Each row is a point. The window is the flat piece filled in between its corners: a triangle in 3 columns, a solid with four corners in 4, and so on. A path goes straight from each point to the next, and from the last back to the first. List the points from which the path goes on through the window.

Window, 3 rows:
[[ 36 -28   6]
 [-58  26  19]
 [ 22   9   7]]
Path:
(1): [ 10  -4 -35]
(2): [-41  -7 -16]
(3): [-29  40  54]
(4): [-45  31  55]
(5): [-50  29   1]
(6): [-72  -2 -16]
(7): [-24  51  58]
(8): [ 61 -22  48]
Through the window after points: 2, 6

Window (4 x 4):
[[-18  46  20  26]
 [-70 -59 -48 -29]
 [ -6  13  37 -10]
 [ 25  36   9  26]]
Path:
(1): [-22  50 -44 -23]
(2): [-70 -16 -54 -46]
(3): [-58 -65  -1   9]
(4): [-35 -71 -25  33]
(5): [-57 -23 -33 -34]
(6): [-53 -23 -54 -29]
(7): [-70 -89  -8  -9]
(8): [-5 -8 20  5]
(9): [-14  30  11 -28]
(10): [-32  29 -19 -24]
(11): [-28 -24  11  -5]
(12): [-17 -25   3  14]
Through the window after points: 4, 6, 10, 12

Window:
[[ -24  -49   21  -58   -7    6]
 [ -40   53   -9  -41   36  -20]
 [  22  -31   63   57  -78  -15]
 [  43   26  -25   26    6  -12]
 [ -20   -9    8   13   38   -6]
 [   2   45 -115   43   38  -74]]
Path:
(1): [ 27 -10  26  30  12 -66]
(2): [ 55  15 -13  -9  23 -75]
(3): [ 10  18 -23  33   5   5]
(4): [-33  25 -44  15   4  43]
(5): [-10 -21  31  -6  38 -37]
(6): [ 38  37  57 -22   1 -72]
(7): [-37 -24 -50  87   4  22]
(8): [-59  77 -50 -15   2  27]
(9): [-15  27  -2 -27  39 -45]
(10): [-10  -4  15  -6  44 -30]
(11): [-21  -8  -5  26  18   9]
(12): [ -4 -11 -50  27 -40  45]
Through the window after points: 2, 4, 8, 10

Window:
[[   0   10    5   -4   28  -33   50  -24   60]
 [ -31  -40   32  -51  -12  -21   -2  -31    0]
 [ -15  -30  -14  -19   -7   27  -13  -21  -11]
 [ -83  -39   39  121 -100   31   67   45  -30]
 [ -21  -22    5   -4   41  -43  -18   -6   23]
 [  23  -13   51   -5   -8    8    8   12  -21]
 [  -7   17   17  -32  -42  -28  -41  -26   -9]
 [ -33   19   33  -26   24    8    7    8   29]
 [ -11  -28    2  -15   -2  -22    7   19   76]]
Path:
(1): [ -9 -13   4 -53 -23 -47  13  24 -24]
(2): [-37 -13 -29 -17 -23 -38  31  28  -8]
(3): [-48 -18  48  44  -5  12   5 -20  44]
(4): [-36 -30  31  41 -19  23  -9 -26  -2]
(5): [-27 -17  -1   6 -53   3  57  52 -19]
(6): [-33 -11  -3 -27 -25 -45  17  42  -4]
(7): [-16 -36  40  29  -2  29 -13 -21  42]
(8): [-28  -8  35  28 -35  21  -2 -40  72]
(9): [-13 -16  16 -20  20 -44  20  34   0]
(10): [-27 -23  -8 -24 -13 -17  13  28  10]
(11): [-18 -25  47 -16 -13  15 -36 -53   8]
(12): [-15  11  39   5   7  12 -40 -39  19]
(13): [ -8   7   7 -34 -44 -38 -16 -11  -7]
(14): [  6  47   0 -43 -33 -32  49  32  -7]
(15): [-22 -30  32  12   9  14   5 -32  38]
(16): [-19   0  27 -10 -24  -9 -26 -39  15]
Through the window after points: 4, 12, 16

Window (11 x 11):
[[ 22  -3  82 -43 119  56  13  36  33 -20 -46]
 [ 34 107 -11  38  25 -31   1 -92  -8  26  68]
 [ 20  48  -1 -25 -12  -2  35  14  56  20  28]
 [ 61 -21 -21 -49 -26 -26  20  40 -37  -3 -10]
 [-56  12 -23 -22   8 -19  -4  41 -32 -71  26]
 [-44 -12  11  23   9  -2 -69  57 -79  -7  35]
 [ -5 -54 -19  32  30 -30  17  50  63 -20   9]
 [-18   5 -33  27 -46  42  35 -11   0 -59   3]
 [-17 -59 -13 -56   7  -4  11   8  70 -61  40]
 [-19 -58  34  35   4 -41  59 -19  42 -13  29]
 [-69  -9 -49   4  13  58  51  -3  29 -11 -13]]
Path:
(1): [ -8 -14  -4   9  13 -16   1   6  44 -21  -6]
(2): [-22   5  20 -31 -14  10  -6 -11  19 -28 -64]
(3): [ 26  22 -31   9  44  21  62   9 -16   8  96]
(4): [  2  34 -21 -20  78 -11  43  47 -18 -24  95]
(5): [-29   1   1  -4   2  -4  -8   8   3 -42 -11]
(6): [-22   1  23 -46  12 -10 -24 -31  58 -32 -35]
(7): [  7 -40 -25  -3  12   4  60  57  15 -26  82]
(8): [  9 -30  -6   3  44  -4  38  55  36 -12  35]
Through the window after points: 4, 6, 8

Window (12 x 12):
[[ -23   -8  -22   58  -43   56    8   13   39   25   21   31]
 [ -10  -27   -5   22   43   54    3  -89  -14   -8   48   17]
 [ -11   20   54   66  -18   30  -30   40    4 -101  -84   56]
 [ -49  -39   14  -23  -25   63   18   36   26   16   24  -46]
 [ -15  -55  -78  -36  -19  -82  -52   17 -121   40  -19   -6]
 [ -27  -27   40   30  -13   10  -18   23    6   33   29  -69]
 [ -22   -3   -6   22   33  -18   34    1   51  -28   71  -17]
 [  -3  -33    1   21   37   28  -23    8   53   11  -15  -29]
 [ -40   16  -30   65   56   50    4   41  -12  -11   38   -1]
 [ -16    4  -43   40   19  -35  -10  -12  -76  -35  -86  -41]
 [  35   91   46  -74  -31    2    0   34  -49    3    7   26]
 [ -56  -12   23   14   33   -9   37    5   37   41   34   18]]
Path:
(1): [-39   2   4  17   5  11 -26  10   8 -12  -9  -8]
(2): [ 33 -37  -9   6  -2  46  23   1 -27  -3  22 -16]
(3): [ 16 -63 -30  17   3 -29 -13  29 -57  -7 -36 -20]
(4): [-75  78  -4 -10 -13   2 -28 -18  -7   0  21  30]
(5): [-39   9  20  19 -32  10 -32   5  52 -10  -3 -28]
(6): [ 22 -17  -1  61  97  58  56  29 -45 -34  -7  37]
(7): [ -4 -10  -7  26  22  34  54  24  24  -1  16  16]
(8): [-46  22  25  22  -1  17 -37  -9   5  -9  20 -33]
(9): [-66   0  32  24 -12  27 -28 -19  21  -1  26   8]
(10): [ 33 -16 -21  21  23  22  34  35  15  -1  21   2]
(11): [ 39 -46  20  48  13  24  29  29 -37 -33  24  43]
(12): [-80  42  -5  26  19  30 -40   7  41 -11 -33 -24]
Through the window after points: 3, 11
